Each row of a before or after table is a point. The points were changed in one or more steps. Then noise was added and the rows were shuffled. The steps act on columns, c1 being the first. What was done? A step turns or swaps two columns, mirrors them in a line or flattens them onto one, adds a multiple of one to another, or multiplies or shifts one. Angles are multiples of 10 degrees, from the lower column toward the higher: turns from -170 to 170, lines from 10 to 170 but not 90. Use the fewest steps. Two steps may share a column if one is a turn and the other turns, adds or multiplies; they go together, in the order done. Otherwise the lowest column goes first.

Before:
[[-0.48  0.24 -0.10]
 [ 0.32  0.15  0.11]
 [ 0.50  0.03 -0.08]
 [ 0.18  0.01  0.15]
 [-0.16 -0.16  0.40]
 [ 0.31  0.08 -0.27]
 [-0.59  0.06 -0.15]
 [ 0.21 -0.14 -0.12]
 [ 0.49 -0.15 -0.11]]
After (9 x 3):
[[-0.40 -0.23 -0.03]
 [-0.12 -0.15 -0.32]
 [ 0.25  0.71  0.44]
 [ 0.29  0.64  0.56]
 [ 0.03 -0.16 -0.24]
 [ 0.39  0.01 -0.11]
 [-0.36 -0.66 -0.32]
 [-0.19 -0.34 -0.12]
 [-0.42 -0.49 -0.33]]
Steps: add -1 times c1 to c2; turn c1 and c3 by -130 degrees

Before (9 x 6):
[[ 0.21  0.17  0.36  0.17  0.29  0.52]
 [-0.07  0.15 -0.11  0.67 -0.34 -0.39]
 [-0.06  0.05  0.16  0.21 -0.38 -0.68]
 [ 0.17  0.11  0.02  0.08 -0.09  0.40]
 [-0.12 -0.36  0.00  0.39  0.04 -0.12]
 [-0.17  0.20 -0.30  0.36 -0.02 -0.82]
 [ 0.17  0.23  0.24 -0.10  0.07  0.38]
 [-0.25  0.18  0.12 -0.03 -0.03  0.46]
 [ 0.14 -0.28 -0.42  0.40 -0.23 -0.54]]
After:
[[-0.24  0.16 -0.02 -0.15 -0.09  0.64]
 [ 0.21 -0.27  0.34  0.51 -0.18 -0.80]
 [ 0.19  0.10  0.09  0.01 -0.08  0.56]
 [-0.12 -0.39  0.36  0.05  0.05 -0.52]
 [ 0.01  0.06  0.22 -0.12 -0.36 -0.63]
 [-0.03  0.16  0.59  0.26 -0.37 -0.24]
 [ 0.14  0.17  0.22 -0.34  0.30  0.69]
 [ 0.15  0.25 -0.05 -0.21  0.08  0.61]
 [-0.19  0.21  0.33  0.36 -0.05 -0.62]]
Steps: turn c1 and c5 by 10 degrees; add 1 times c2 to c6; turn c3 and c4 by -80 degrees

Before, 10 rows:
[[-0.36 -0.57 -0.04 -0.02 -0.25  0.27  0.35  0.79 -0.12]
 [ 0.13  0.15  0.21 -0.47 -0.11  0.14  0.38  0.22  0.32]
 [ 0.40  0.15 -0.52  0.00  0.02  0.26  0.24  0.39 -0.41]
 [-0.21  0.21  0.32  0.30 -0.23 -0.77 -0.11 -0.13  0.44]
 [-0.28 -0.20 -0.31  0.00  0.43 -0.21  0.01  0.03  0.36]
 [-0.66  0.39 -0.11 -0.06  0.08 -0.38 -0.35 -0.18  0.04]
 [ 0.36  0.09  0.50 -0.15  0.14 -0.17 -0.13  0.17  0.18]
 [ 0.36 -0.27  0.51 -0.46 -0.58 -0.54  0.16 -0.22  0.20]
 [-0.51  0.26  0.11  0.20 -0.35  0.03  0.09 -0.56 -0.22]
 [-0.06 -0.06  0.16 -0.13  0.14 -0.52  0.35  0.15 -0.17]]
After (10 x 9):
[[-0.03 -0.30 -0.03  0.31 -0.27 -0.81 -0.06 -0.20  0.44]
 [-0.52  0.20  0.16 -0.02 -0.21 -0.41 -0.31 -0.21  0.37]
 [ 0.07 -0.27 -0.02 -0.47 -0.07  0.15  0.40  0.25  0.31]
 [ 0.11  0.63  0.08 -0.01  0.13  0.29  0.26  0.42 -0.19]
 [-0.45  0.13 -0.52  0.00  0.21 -0.20  0.03 -0.03  0.07]
 [-0.24 -0.07  0.17 -0.12  0.08 -0.49  0.32  0.17 -0.19]
 [ 0.08 -0.44  0.17 -0.11  0.24 -0.19 -0.17  0.16  0.18]
 [ 0.77 -0.56  0.05 -0.48 -0.19 -0.50  0.17 -0.22 -0.08]
 [-0.69 -0.11 -0.23 -0.01 -0.63  0.26  0.37  0.76 -0.55]
 [ 0.00  0.13  0.32  0.21 -0.41 -0.01  0.14 -0.56  0.11]]
Steps: add -0.7 times c8 to c1; turn c1 and c5 by 30 degrees; turn c2 and c9 by 50 degrees; turn c2 and c3 by 60 degrees

Before, 10 rows:
[[ 0.24 -0.09  0.15 -0.04 -0.33 -0.11 -0.36  0.22 -0.25 -0.12  0.13 -0.02]
 [ 0.14 -0.31  0.16 -0.22 -0.24  0.01 -0.04  0.22 -0.22  0.34 -0.13  0.20]
 [ 0.08  0.28 -0.04  0.10  0.08 -0.08  0.21  0.03 -0.18 -0.10  0.21  0.17]
 [-0.51  0.33 -0.41 -0.34  0.35 -0.14 -0.38 -0.11  0.28 -0.09  0.25  0.04]
 [ 0.25  0.02 -0.07  0.05  0.05  0.00 -0.14 -0.04 -0.38 -0.16 -0.12  0.27]
 [-0.11  0.44 -0.57 -0.24  0.06  0.27  0.12 -0.29  0.12 -0.14  0.11 -0.10]
 [-0.10  0.26 -0.03 -0.17  0.01  0.46  0.16  0.08 -0.25 -0.22 -0.09  0.00]
 [ 0.10  0.05  0.06  0.00 -0.18 -0.20 -0.24  0.28  0.12  0.04 -0.23  0.25]
 [-0.16 -0.04  0.11  0.08 -0.35  0.05 -0.15 -0.15 -0.21 -0.08 -0.06  0.04]
 [-0.38  0.22 -0.26 -0.29  0.31 -0.19 -0.26 -0.21  0.28 -0.08 -0.03 -0.44]]
After, 10 rows:
[[-0.96  0.27 -0.74 -0.28  0.73  0.09  0.36 -0.17 -0.01 -0.30 -0.04 -0.83]
 [ 0.36 -0.13  0.47 -0.20 -0.61 -0.28 -0.12  0.19  0.21  0.37 -0.13  0.02]
 [ 0.61  0.06  0.45 -0.02 -0.79 -0.14  0.11  0.23  0.42 -0.13  0.12  0.10]
 [-0.22 -0.02 -1.73 -0.23  0.18  0.48  0.01 -0.31 -0.21 -0.19  0.10 -0.02]
 [-0.37 -0.07  0.31  0.07 -0.82 -0.03 -0.02 -0.15  0.26 -0.06 -0.02  0.17]
 [-1.29  0.28 -1.24 -0.34  0.86  0.23  0.50 -0.11  0.07  0.00  0.27  0.20]
 [ 0.64  0.00 -0.21  0.08  0.15  0.00 -0.14 -0.08  0.36 -0.01 -0.13  0.75]
 [-0.22 -0.23 -0.10 -0.18  0.04  0.45 -0.27  0.10  0.08 -0.23 -0.06  0.28]
 [ 0.28  0.17  0.16  0.01 -0.44 -0.03  0.28  0.26  0.08  0.16 -0.24  0.53]
 [ 0.21  0.18 -0.12  0.07  0.17  0.18 -0.23  0.04 -0.01  0.00  0.23  0.47]]
Steps: multiply c1 by 2.5; turn c2 and c6 by 60 degrees; multiply c3 by 3; multiply c5 by 2.5; turn c7 and c9 by -140 degrees; turn c10 and c12 by -30 degrees; multiply c12 by 2.5

Before:
[[-0.16  0.29  0.14  0.15  0.42  1.09 -0.16  0.32 -0.28  0.07 -0.03  0.73
   0.55  0.06 -0.35  0.23 -0.10 -0.01]
 [ 0.20 -0.33  0.72  0.17 -0.05 -0.04 -0.17  0.02 -0.07  0.05 -0.43  0.36
  -0.17 -0.33 -0.09 -0.36 -0.03  0.04]
 [ 0.18  0.25  0.09  0.01  0.48 -0.15  0.68 -0.21  0.17  0.16 -0.58  0.13
   0.12 -0.09  0.00  0.11  0.07  0.28]
 [ 0.26  0.02  0.14  0.24  0.21  0.04  0.15 -0.24  0.35  0.34  0.20  0.24
  -0.12 -0.02 -0.09  0.19 -0.04  0.31]
 [ 0.29 -0.71  0.09 -1.11  0.41 -0.03  0.28 -0.15 -0.04  0.10  0.19  0.25
  -0.15 -0.12 -0.24 -0.14 -0.45 -0.10]
 [ 0.27  0.07  0.87 -0.02 -0.45 -0.17 -0.14 -0.03  0.18  0.19  0.10  0.18
   0.19 -0.07 -0.26 -0.33  0.04  0.07]
 [ 0.29 -0.56  0.46  0.00  0.50 -0.19 -0.15 -0.11  0.01  0.19  0.17  0.41
   0.05  0.13  0.28  0.05 -0.45  0.31]
 [ 0.24  0.11  0.01 -0.33  0.41  0.11 -0.12 -0.21 -0.03 -0.01  0.25  0.78
  -0.11  0.12  0.16 -0.19  0.05  0.30]
 [ 0.29  0.16 -0.02  0.21  0.01 -0.15 -0.14  1.26 -0.27 -0.01  0.26  0.14
  -0.08 -0.27 -0.35  0.10  0.09 -0.15]]
After (9 x 18):
[[ 0.18 -0.02  0.18 -0.27 -0.30  0.17  0.14 -0.24 -0.13  0.04  0.23  0.74
  -0.11  0.14  0.23 -0.16 -0.31  0.31]
 [-0.19  0.38  0.19 -1.07 -0.20 -0.03 -0.68 -0.17  0.12 -0.40  0.16  0.25
  -0.12 -0.12  0.33 -0.22 -0.41 -0.06]
 [-0.12  0.34  0.68  0.16  0.00 -0.05 -0.07  0.02 -0.20 -0.04 -0.46  0.37
  -0.13 -0.33  0.22 -0.32  0.05  0.01]
 [ 0.22  0.48  0.52  0.00 -0.25 -0.20 -0.21 -0.08 -0.08 -0.53  0.16  0.43
   0.06  0.15  0.28 -0.01 -0.42  0.35]
 [-0.04 -0.65  0.23  0.01 -0.45 -0.17 -0.37 -0.23  0.62 -0.03 -0.52  0.16
   0.18 -0.11  0.13  0.11 -0.25  0.33]
 [-0.16 -0.08  0.33  0.25 -0.38  0.03 -0.09 -0.21  0.45 -0.20  0.23  0.22
  -0.11  0.01  0.27  0.19 -0.05  0.34]
 [-0.40 -0.13 -0.08  0.24 -0.27  1.10  0.36  0.27 -0.40 -0.06 -0.03  0.74
   0.51  0.05 -0.14  0.19 -0.26  0.00]
 [-0.33 -0.05 -0.92  0.19 -0.09 -0.13  0.22  1.23 -0.36  0.08  0.26  0.14
  -0.04 -0.22  0.30  0.09  0.04 -0.13]
 [-0.31  0.04  0.86 -0.01  0.18 -0.20  0.15 -0.04  0.10 -0.03  0.12  0.21
   0.24 -0.07  0.26 -0.32  0.45  0.06]]
Steps: swap c1 and c15; add 0.7 times c7 to c9; turn c2 and c7 by 140 degrees; add -0.7 times c8 to c3; turn c10 and c17 by -120 degrees; turn c5 and c17 by -130 degrees

Before, 8 rows:
[[ 0.13 -0.13 -0.20  0.41 -0.03 -0.55  0.01 -0.21  0.06 -0.57 -0.39  0.58
   0.16  0.16 -0.59  0.39  0.30  0.29 -0.20  0.17]
 [ 0.05  0.10  0.23 -0.70  0.38  0.14 -0.27 -0.41 -0.13  0.44  0.24  0.20
   0.07 -0.28  0.29 -0.16 -0.19 -0.37  0.15  0.10]
 [ 0.24  0.25  0.30 -0.23  0.10  0.03  0.00 -0.28 -0.08 -0.03 -0.15  0.24
  -0.32 -0.13  0.31 -0.33  0.05  0.00  0.11  0.53]
 [ 0.02  0.04 -0.46 -0.15 -0.44 -0.13 -0.04  0.27 -0.35 -0.27  0.30  0.01
   0.70  0.34 -0.37 -0.19 -0.35 -0.35 -0.29 -0.32]
 [-0.02  0.20  0.44 -0.49  0.34  0.15 -0.22  0.00 -0.07 -0.14  0.03  0.06
   0.01 -0.40  0.12 -0.17 -0.16 -0.06 -0.14  0.40]
 [ 0.13  0.18 -0.64 -0.51  0.19  0.32 -0.21  0.35  0.07 -0.43  0.34 -0.24
   0.63  0.59  0.25  0.04 -0.48 -0.55 -0.24 -0.09]
 [ 0.11  0.30  0.50 -0.49  0.24  0.09 -0.37 -0.27  0.16  0.30 -0.23 -0.17
  -0.39 -0.25  0.27 -0.28 -0.29 -0.36 -0.16  0.32]
 [ 0.08 -0.05  0.06  0.15 -0.12 -0.37  0.38 -0.26 -0.13 -0.23 -0.65  0.05
   0.01 -0.28 -0.27  0.38  0.14  0.15 -0.10  0.59]]
After, 8 rows:
[[ 0.13 -0.20 -0.21  0.39  0.03 -0.54  0.02 -0.67  0.06 -0.58 -0.43  0.57
   0.07  0.15  0.05  0.96  0.31  0.47 -0.19  0.18]
 [ 0.02 -0.30 -0.51 -0.16  0.49 -0.15 -0.03 -0.26 -0.27 -0.25  0.30  0.04
   0.66  0.36 -0.35 -0.44 -0.33  0.34 -0.29 -0.33]
 [ 0.09  0.48  0.49 -0.49 -0.27  0.10 -0.33  0.14  0.16  0.32 -0.23 -0.14
  -0.19 -0.19  0.31 -0.70 -0.31 -0.74 -0.18  0.35]
 [ 0.01  0.05  0.24 -0.71 -0.37  0.09 -0.24  0.13 -0.07  0.45  0.25  0.21
   0.10 -0.25  0.46 -0.42 -0.18 -0.33  0.15  0.08]
 [ 0.13 -0.07  0.04  0.16  0.09 -0.36  0.41 -0.38 -0.15 -0.23 -0.61  0.06
  -0.05 -0.28  0.12  0.94  0.13  0.18 -0.12  0.60]
 [ 0.13 -0.10 -0.62 -0.53 -0.22  0.32 -0.24  0.36  0.04 -0.45  0.37 -0.24
   0.64  0.59 -0.21  0.05 -0.51  0.02 -0.28 -0.09]
 [ 0.24  0.41  0.31 -0.23 -0.11  0.05 -0.02  0.15 -0.07 -0.02 -0.15  0.23
  -0.17 -0.10  0.37 -0.84  0.05 -0.32  0.10  0.51]
 [-0.07  0.18  0.44 -0.47 -0.33  0.14 -0.20  0.08 -0.11 -0.13  0.02  0.01
   0.12 -0.38  0.06 -0.40 -0.11 -0.03 -0.16  0.42]]
Steps: add 1 times c13 to c18; turn c2 and c13 by 30 degrees; multiply c5 by -1; turn c8 and c15 by -70 degrees; multiply c16 by 2.5
